Each point is reached from the start by the listed moves, each made once or not at all, plus a little noise. Say if it took an odd or an even number of moves. Then give how often each move was made.
In the rows, 128 means zero.

Moves:
(1): [189 143 154 145]
(2): [111 120 106 171]
(3): [ 94 175 141 102]
Start: [127 126 134 142]
Points:
[ 76 166 127 160] -> even (0, 1, 1)
[187 140 159 158] -> odd (1, 0, 0)
[135 182 152 177] -> odd (1, 1, 1)
[170 130 136 202] -> even (1, 1, 0)
[152 187 171 133] -> even (1, 0, 1)

Moves:
(1): [163 176 137 119 165 121 139 131 113]
(2): [152 132 133 168  98 112  88 123 140]
(3): [124 134 140 105 112 140 135 141  96]
(4): [104 144 164 120 114 138 103 116  84]
(5): [110 154 112 142 121 137 146 134 126]
(6): [134 141 105  75 129 151 144 120 117]
(7): [132 131 154 165 130 154 138 142 134]
(8): [120 174 126  97 144 113 103 139 158]
(9): [121 145 136 113 130 110 160 112 123]
Start: [116 100 111 129 116 131 129 140 142]
Points:
[141 249 154 140 120 124 141 165 135] -> odd (1, 1, 1, 0, 1, 0, 1, 1, 1)
[152 168 160 151 111 117  77 127  98] -> odd (1, 1, 0, 1, 0, 0, 0, 0, 0)
[120 180 168  95 142 117 148 117  80] -> odd (1, 0, 0, 1, 0, 0, 0, 0, 1)
[121 223 116  80 147 131 139 172 124] -> even (1, 0, 1, 0, 1, 0, 0, 1, 0)
[ 72 209 148  62  99 196 129 162  89] -> even (0, 0, 1, 1, 1, 1, 1, 1, 0)
[ 63 208 163 128 115 143 142 141 127] -> odd (0, 0, 0, 1, 1, 0, 1, 1, 1)

Moves:
(1): [137 126 117 136 129 144 136 125 131 137 140 130 123 139 121]
(2): [136 120 145 135  95 120 121 107 125  98 138 137 151 116 155]
(3): [158 132 123 139 151 114 119 134 127 169 159 121 126 117 128]
(4): [150 134 119 145 138 145 102 122 125 112 131 142 155 117 144]
(5): [121 138 124 115 141 140 146 140 138 107 119 108 124 167 105]
(6): [137 130 134 134 143 119 125 128 119 127 120 145 118 133 119]
(7): [122 129 131 118 136 120 133 111 122 121 133 130 140 125 138]
(8): [138 112 138 128 138 151 135 129 149 122 137 135 158 141 133]
(9): [140 130 151 141 142 135 139 125 113 109 136 138 151 127 108]
(10): [118 125 130 116 120 127 112 113 139 128 145 124 128 123 127]
(11): [130 125 118 149 161 136 124 166 114 131 152 144 127 134 123]
(12): [129 124 112 116 121 126 127 132 128 127 126 124 134 132 114]
(13): [142 116 134 111 126 163 143 141 129 112 142 102 131 139 118]
(14): [131 122 126 130 139 122 139 125 146 114 125 127 126 129 127]
Start: [127 151 120 114 159 126 119 147 132 118 125 128 140 127 153]
Points:
[176 157 130 137 219 120  96 108 134 102 185 140 197  95 160] -> even (0, 0, 1, 1, 0, 0, 1, 0, 1, 1, 0, 0, 0, 1)
[212 128 150 138 218 180 147 160 133 124 189 131 178 153 111] -> even (1, 0, 1, 0, 0, 1, 0, 1, 1, 0, 0, 0, 1, 0)
[212 127  96 121 193 200 114 163 153 129 192 114 200 140 142] -> even (1, 0, 1, 1, 0, 0, 0, 1, 0, 0, 0, 1, 1, 0)
[197 114 141 139 199 203 107 137 119  34 215 173 249 141 146] -> odd (1, 1, 0, 1, 0, 1, 1, 1, 1, 1, 1, 1, 1, 0)

Moves:
(1): [131 131 143 125 134 132 134 112 132 126 128 136 136 115 141 128 141 128
 136 106 124 128 110 124]
(2): [136 142 130 123 129 140 142 127 124 119 128 115 134 122 107 120 111 145
 127 139 112 136 116 103]
(3): [125 140 121 123 118 112 125 131 110 133 101 129 137 132 127 128 133 115
 130 139 125 130 126 120]
(4): [133 116 130 129 132 129 120 125 144 157 122 111 122 132 117 129 126 123
 136 132 130 132 118 122]
(5): [110 115 107 133 129 127 142 130 132 138 113 131 144 131 114 135 129 147
 111 117 132 131 119 143]
(6): [140 128 126 125 122 116 118 126 127 116 129 130 124 118 128 130 129 144
 123 112 116 130 140 143]
(7): [142 128 139 143 128 146 132 146 128 134 108 145 135 147 131 132 122 120
 143 128 120 119 121 120]
(8): [121 153 131 125 115 133 148 116 128 126 116 119 120 119 115 113 128 133
 140 132 121 117 151 130]
(9): [139 117 138  97 126 112 117 124 128 145 117 133 124 120 121 116 113 137
 142 141 144 131 130 125]
(10): [119 122 124 121 124 107 138 108 122 116 142 141 131 121 119 112 104  95
 123 124 109 137 142 121]
(11): [125 114 139 137 106 166 144 134 113 134 116 123 131 142 104 148 134 111
 123 129 129 120 151 117]
(12): [128 139 135 127 140 133 113 115 127 139 140 142 135 131 111 126 129 117
 161 123 126 124 127  98]
(13): [130 140 141 118 131 115 125 145 133 128 142 112 130 135 138 122 123 131
 116 118 130 129 125 135]
(14): [120 143 127 132 121 132 117 122 132 108 119 125 121 131 130 126 122 131
 132 115 163 126 144 114]
(15): [158 116 115 105 140 135 133 138 131 134 123 129 144 133 108 133 124 121
 113 128 122 109 122 134]
(16): [119 123 132 127 130 137 129 140 127 132 125 129 127 121 128 140 120 119
 136 131 105 117 142 119]
(17): [128 140 129 141 129 144 135 117 124 134 119 130 143 112 115 126 125 119
 138 130 116 111 137 134]
(18): [114 118 110 138 129 145 131  98 118 138 133 120 124 138 141 122 124 139
 129 127 128 101 115 115]
(19): [124 128 132 123 153 132 129 127 113 120 130 132 125 125 127 118 136 136
 131 121 121 136 110 136]
(20): [137 122 129 121 117 106 113 136 129 113 141 126 137 122 140 114 140 124
 120 119 118 114 112 129]
(21): [121 128 131 135 132 126 132 135 131 125 131 116 151 141 151 123 141 116
 149 126 131 140 143 120]
(22): [127 149 130 122 124 184 116 140 142 148 111 153 134 130 120 141 132 116
 150 123 123 147 134 143]
(23): [134 118 126 114 120 129 127 121 135 118 126 122 130 131 123 144 119 138
 141 135 129 120 114 141]
(24): [133 130 119 127 122 128 136 131 122 142 133 121 131 117 129 125 124 121
 137 115 132 129 124 131]
Start: [124 145 118 139 120 117 124 124 110 117 126 122 111  94 114 114 107 118
 106 126 121 115 134 138]
Points:
[122 144 102  74 126 206 134  77 133 178  79 155 150  83  54 132  87 135
 181 110  94  60 117 128] -> even (1, 0, 0, 0, 1, 0, 0, 1, 1, 0, 0, 1, 0, 0, 1, 1, 0, 1, 0, 0, 0, 1, 1, 0)
[129 176  72  93 102 195 181  94 109 143 101 107 163  58  36 115  39 121
 123  91  31  64 149 167] -> odd (0, 1, 0, 0, 1, 1, 0, 1, 0, 1, 0, 0, 1, 0, 1, 1, 1, 1, 0, 0, 0, 1, 1, 1)
[137 157 121 119  85 191 176 129  84 165  10 137 167  79  41 127  85  83
 148 100 117  47 172 113] -> even (1, 0, 1, 0, 1, 0, 1, 1, 1, 0, 1, 0, 0, 1, 1, 1, 1, 0, 0, 0, 0, 0, 0, 1)
[122 146 133 151 106 243 106  81 121 199  43 164 147 104  49 137  99 114
 195  74 137  78 146  99] -> even (1, 0, 0, 1, 1, 1, 1, 0, 1, 0, 1, 1, 0, 1, 0, 0, 1, 1, 0, 0, 0, 1, 0, 0)
[118 182 140 108  62 172 154 103  80 115  39  93 125  75  33 121  63 115
 161 166 115  70 195  90] -> odd (0, 1, 1, 0, 0, 0, 0, 1, 1, 0, 1, 0, 0, 1, 0, 1, 1, 0, 0, 0, 0, 0, 1, 0)
[157 169  99 146 123 249 130 132 123 167  72 108 163 103  84 125  70  97
 181  95  84  78 155  98] -> even (0, 1, 0, 1, 0, 1, 1, 0, 0, 0, 0, 0, 0, 1, 1, 1, 1, 1, 0, 0, 1, 1, 0, 1)
[147 117  93  98  99 133 108 102  97 147  78  90 174 124  47  98 102 124
 137 109 134  75 134  58] -> odd (0, 1, 1, 1, 1, 1, 0, 0, 1, 0, 1, 1, 0, 1, 1, 0, 0, 1, 0, 1, 1, 0, 0, 0)
[140  81 134 101  75  96 134 162 119 148 106  98 168 109  94 119  68  78
 141  87  83  96 149 137] -> odd (0, 0, 0, 1, 1, 1, 1, 0, 1, 1, 1, 0, 1, 0, 0, 1, 0, 0, 0, 1, 1, 0, 1, 1)
[110 138  92 117  94  54  92  95 118  98 107 117 163 104  95 100  99  87
 155  89 119 118 137 110] -> even (0, 0, 1, 1, 1, 1, 0, 0, 0, 1, 0, 1, 0, 1, 0, 0, 0, 0, 0, 1, 1, 0, 1, 0)
[145 145 136  52 155 166 103  80 106 144 142 165 166  64  83  91  71  74
 180  86  51  55  92 127] -> odd (1, 0, 0, 0, 0, 0, 0, 0, 1, 1, 0, 1, 1, 0, 1, 1, 1, 1, 1, 1, 0, 1, 1, 0)

Moves:
(1): [111 138 122 118 120 122 124 138 138 137 125 146 131 134 135 115 130 131
 130 128 121 139 124 126 143 139 117]
(2): [129 126 134 127 134 131 131 132 123 129 131 134 141 140 125 133 127 103
 125 128 123 133 121 131 136 137 134]
(3): [140 136 136 137 122 124 129 132 116 130 138 105 116 135 125 119 127 127
 129 124 117 127 134 122 118 120 135]
(4): [120 134 142 137 122 126 116 105 132 126 125 133 122 119 122 136 120 150
 137 112 129 133 114 123 138 127 136]
(5): [131 130 129 127 129 108 116 138 132 132 118 129 130 129 123 144 126 138
 124 131 133 141 125 120 130 121 115]
(6): [114 124 110 135 121 109 120 151 138 140 131 109 122 131 122 152 146 109
 112 123 123 138 126 153 122 126 135]
(7): [112 129 121 125 133 105 136 114 142 133 134 115 138 134 132 133 142 136
 119 100 145 112 135 129 107 117 149]
(8): [118 117 134 130 123 132 141 134 132 109 145 119 126 133 158 142 133 130
 118 159 130 129 123 134 101 119 139]
(9): [108 136 129 127 142 126 116 150 103 136 133 135 127 112 127 120 126  95
 107 133 133 141 135 149 138 131 104]
(10): [124 139 111 127 121 135 123 130 110 133 122 127 143 121 131 135 124 123
 136 131 131 133 136 134 139 130 131]
(11): [121 128 131 115 129 125 129 136 140 130 115 129 136 142 127 145 117 140
 117 132 130 111 122 123 145 104 129]
(12): [124 122 132 125 124 131 129 144 119 138 128 128 132 117 123 136 145 140
 115 123 120 130 147 116 118 126 126]
(13): [ 94 135 123 146 143 102 138 138 119 114 127 138 127 126 138 144 140 150
 124 145 105 121 118 161 118 130 115]
(14): [120 114 115 125 124 126 142 123 127 132  95 130 126 126 137 130 131 147
 124 117 137 114 114 120 121 129 132]
(15): [106 104 126 127 129 131 113 107  97 124 137 106 123 130 126 146 126 122
 149 119 121 110 139 142 122 126 127]
(16): [128 122 136 134 124 138 130 128 133  99 165 115 106 130 133 154 145 125
 125 128 154 115 121 109 119 142 106]
(17): [144 126 123 139 115 143 123 123 133 124 126 138 127 142 147 119 150 134
 125 128 124 130 111 131 134 139 114]
(18): [135 151 117 131 121 116 113 120 124 139 107 109 126 133 155 145 133 123
 115 112 118 110 143 128 115 133 132]
(19): [126 151 124 125 113 130 116 131 122 152 105 130 122 125 100 105 135 140
 130 144 142 112 115 150  94 136 127]
(20): [140 129 123 129 112 132 118 145 112 138 127 126 136 115 113 112 118 136
 121 131 122 130 132 131 114 126 136]
(21): [123 133 131 128 158 142 118 118 137 119 120 127 135 135 120 119 122 133
 139 112 128 131 113 129 136 133 127]
(22): [126 142 129 136 130 125 104 141 142 143 128 140 121 134 131 147 133 117
 145 118 128 132 110 133 118 110 108]
(23): [104 120 115 125 136 119 100 144 120 116 116 150 130 138 129 147 135 122
 123 134 125 132 148 132 140 104 139]
(24): [118  94 134 170 112 129 124 127 141 127 140 111 125 146 130 125 137 121
 152 151 135 109 127 114 125 116 128]
Start: [111 113 137 117 115 139 127 143 120 142 129 111 135 136 135 137 117 126
 131 135 126 113 137 145 130 115 118]
Points:
[ 34  91 150 184 125 133  34 159 101 152 167  50 109 156 143 242 170  56
 144  90 128  85 123 165 107 115  71] -> odd (0, 1, 0, 1, 0, 1, 0, 0, 1, 0, 0, 1, 0, 0, 1, 1, 0, 1, 0, 0, 1, 1, 0, 1)
[ 38 119 115 119  75  97  34 238  45 159 130  36 102 143 132 239 167 109
  52 164 131  76 184 187  41  66 106] -> odd (0, 0, 1, 0, 1, 1, 0, 1, 1, 0, 1, 1, 0, 0, 1, 1, 0, 1, 1, 1, 0, 0, 1, 0)
[ 40 120 120 150  74 116 111 140  45 117 139  62 122 142 196 211 136 155
 130 132  97  70 118 167  78 138 120] -> even (1, 1, 1, 1, 0, 0, 0, 1, 0, 1, 0, 0, 1, 1, 1, 1, 0, 1, 0, 1, 0, 0, 0, 0)
[ 39 141  92 173  92  79  85 201 100 197  56  72 149 169 132 175 174 145
 124 142  97  89 117 183  82 126 107] -> odd (1, 1, 1, 0, 1, 1, 0, 0, 0, 1, 0, 1, 1, 1, 0, 0, 0, 1, 1, 0, 1, 0, 0, 1)
[ 30 137  83 123  82  75 120 189 139 160  86 113 148 179 149 210 194 168
  88 135 154  77  67 194 103 130  86] -> even (1, 1, 0, 0, 1, 1, 1, 0, 0, 1, 1, 0, 1, 1, 0, 1, 1, 0, 1, 0, 0, 0, 0, 0)
[ 34 154 131 208  93  67  24 173 114 149 130  94  91 177 162 212 204 142
 122 131 149  63 108 179  59  77  62] -> odd (0, 0, 1, 1, 1, 0, 1, 0, 1, 0, 0, 0, 1, 0, 0, 1, 1, 1, 1, 0, 0, 1, 1, 1)
[111 147 143 120  92 151  79 177 102 170  96 125 176 158 117 142 113 173
 122 109  96 143 108 121 173 110 110] -> odd (1, 1, 1, 1, 1, 0, 0, 0, 0, 1, 1, 1, 0, 0, 0, 0, 1, 0, 0, 1, 1, 0, 0, 0)
[  8 111  73 146 111  81 100 142 117 112 119  55 132 177 227 249 204 165
 110 104 131  72  98 194  74 135  93] -> odd (1, 0, 0, 0, 1, 1, 1, 1, 0, 1, 0, 0, 1, 1, 1, 1, 1, 1, 0, 0, 1, 0, 0, 0)
[ 63 167 124 190  91 128  43 213  90 201  97 108 124 154 141 110 176 136
 128 146  84  90 110 198  67 119  53] -> even (1, 0, 1, 0, 0, 0, 0, 0, 1, 0, 0, 1, 1, 0, 0, 0, 1, 1, 1, 1, 1, 1, 0, 1)

Moves:
(1): [137 108 121 133 126 128 144 124 133 121 128 129 142 123 125 130 122  85
 126 142 130 135 109 117 126 131]
(2): [117 125 126 119 128 126 137 130 133 149 117 115 141 135 143 125 128 128
 136 123 120 121 118 124 134 126]
(3): [132 123 125 139 127 129 127 160 126 151 135 144 136 125 136 132 117 108
 120 134 142 139 132 140 120 139]
(4): [133 136 124 121 133 136 144 139 127 112 114 135 121 136 145 138 119 138
 132 130 127 131 120 126 126 124]
(5): [142 127 122 119 126 138 116 134 129 132 131 117 109 106 105 128 132 124
 136 127 152 125 106 111 125 128]
(6): [133 138 119 119 134 122 128 113 105 119 130 150 126 132 146 142 141 129
 134 142 122 111 153 126 144 139]
(7): [133 112 121 152 117 119 128 146 115 126 140 109 125 152 128 124 139 110
 132 130 133 159 158 126 143 108]
(8): [163 128 125 147 141 108 137 129 125 136 129 103 128 120 166 119 107 119
 128 128 132 146 102 126 128 153]
(9): [141 117 118 115 131 125 105 115 131 121 129 117 135 160 110 131 114 135
 107 165 123 132 121 114 139 126]
(10): [128 140 124 147 134 133 101 121 130 119 133 130 146 118 131 135 124 131
 153 120 140 126 123 122 140 145]
(11): [142 122 124 132 143 149 117 127 125 127 119 136 120 119 127 127 105 140
 122 132 126 117 133 123 123 128]
(12): [134 133 111 143 131 117 140 118 113 155 132 139 143 116 134  98 130 151
 114 122 134 150  96 136 122 127]
(13): [130 125 113 125 106 126 120 128 124 115 114 142 117 124 135 117 134 134
 126 116 142 129 147 133 114 139]
(14): [121 118 116 135 116 120 123 126 155 154 129 126 140 151 116 133 128 138
 137 110 162 129 128 139 129 117]
(15): [116 146 125 120 140 131 125 129 143 110 113 124 127 137 132 141 109 129
 135 112 112 104 127 134 127 111]
(16): [125 139 130 137 136 144 135 112 116 105 127 112 125 138 131 146 115 129
 132 134 132 138 128 120 138 131]
(17): [125 110 131 103 147 133 110 119 111 119 126 137 118 121 114 120 147 114
 103 105 132 138 139 148 159 128]
(18): [ 91 127 116 123 159 116 126 110 133 107 130 104 118 126 164 113 128 125
 141 160 151 136 121 129 134 134]
(19): [133 159 142 115 141 133 144 129 154 111 122 126 129 113 115 121 108 114
 113 125 123 141 140 122 119 118]
(20): [148 143 145 116 119 100 111 131 119 109 111 101 145 133 120 106 132 130
 124 131 144 119 155 151 134 137]
(21): [141 112 142 130 140 124 115 121 119 124 136 117 140 130 132 116 121 130
 103 110 126 131 127 107 128 105]
(22): [112 134 127 115 126 132 135 120 122 119 129 124 117 150 134 124 133 130
 142 121 126 131 136 146 123 119]
(23): [128 123 119 126 137 129 119 120 129 140 113 135 133 129 115 124 139 128
 125 140 126 134 133 146 109 135]
(24): [144 120 150 158 123 148 128 123 133 134 108 127 116 126 132 135 129 102
 111 120 148 122 122 117 147 111]
Start: [119 127 126 140 132 127 129 143 127 121 103 102 133 100 114 120 112 120
 147 138 112 143 107 134 132 137]
Points:
[147 125  86 115 200  89  66 101 117  17  50  60 184 124 122  43  86  82
  87 155 163 215 132 153 158 112] -> even (1, 0, 0, 1, 0, 0, 1, 0, 1, 1, 0, 1, 1, 0, 1, 0, 1, 1, 1, 1, 1, 0, 1, 0)
[129 195 121 121 215 171 119  85 142  19   7  48 128  99 160 133  56  60
 189 179 172 115 112 128 161 136] -> odd (1, 1, 0, 1, 1, 1, 0, 0, 0, 1, 1, 0, 0, 0, 1, 1, 0, 1, 1, 1, 0, 1, 1, 1)
[142 142  93 101 166 110 112 126 136  12  57  52 116 142 146  88  72  82
 157 132 196 150 176 129 135  81] -> even (1, 0, 0, 1, 1, 1, 1, 0, 0, 0, 1, 0, 1, 1, 1, 0, 0, 1, 1, 1, 1, 1, 0, 0)
[112 188 109  97 222 109  90  84 122  56  63  44 169 100 152  87  84 138
 148  96 199 149 100 134 198 116] -> even (0, 1, 0, 1, 1, 1, 0, 0, 0, 1, 0, 1, 0, 1, 1, 1, 1, 1, 1, 1, 1, 0, 0, 0)
[ 96  96  46 152 169 143 137 120  99 112  42  97 111 150 175 115 127  46
 152 129 226 198 104 176 177 109] -> odd (1, 1, 1, 1, 1, 1, 1, 0, 0, 0, 0, 1, 1, 1, 1, 1, 1, 1, 0, 0, 0, 1, 1, 1)
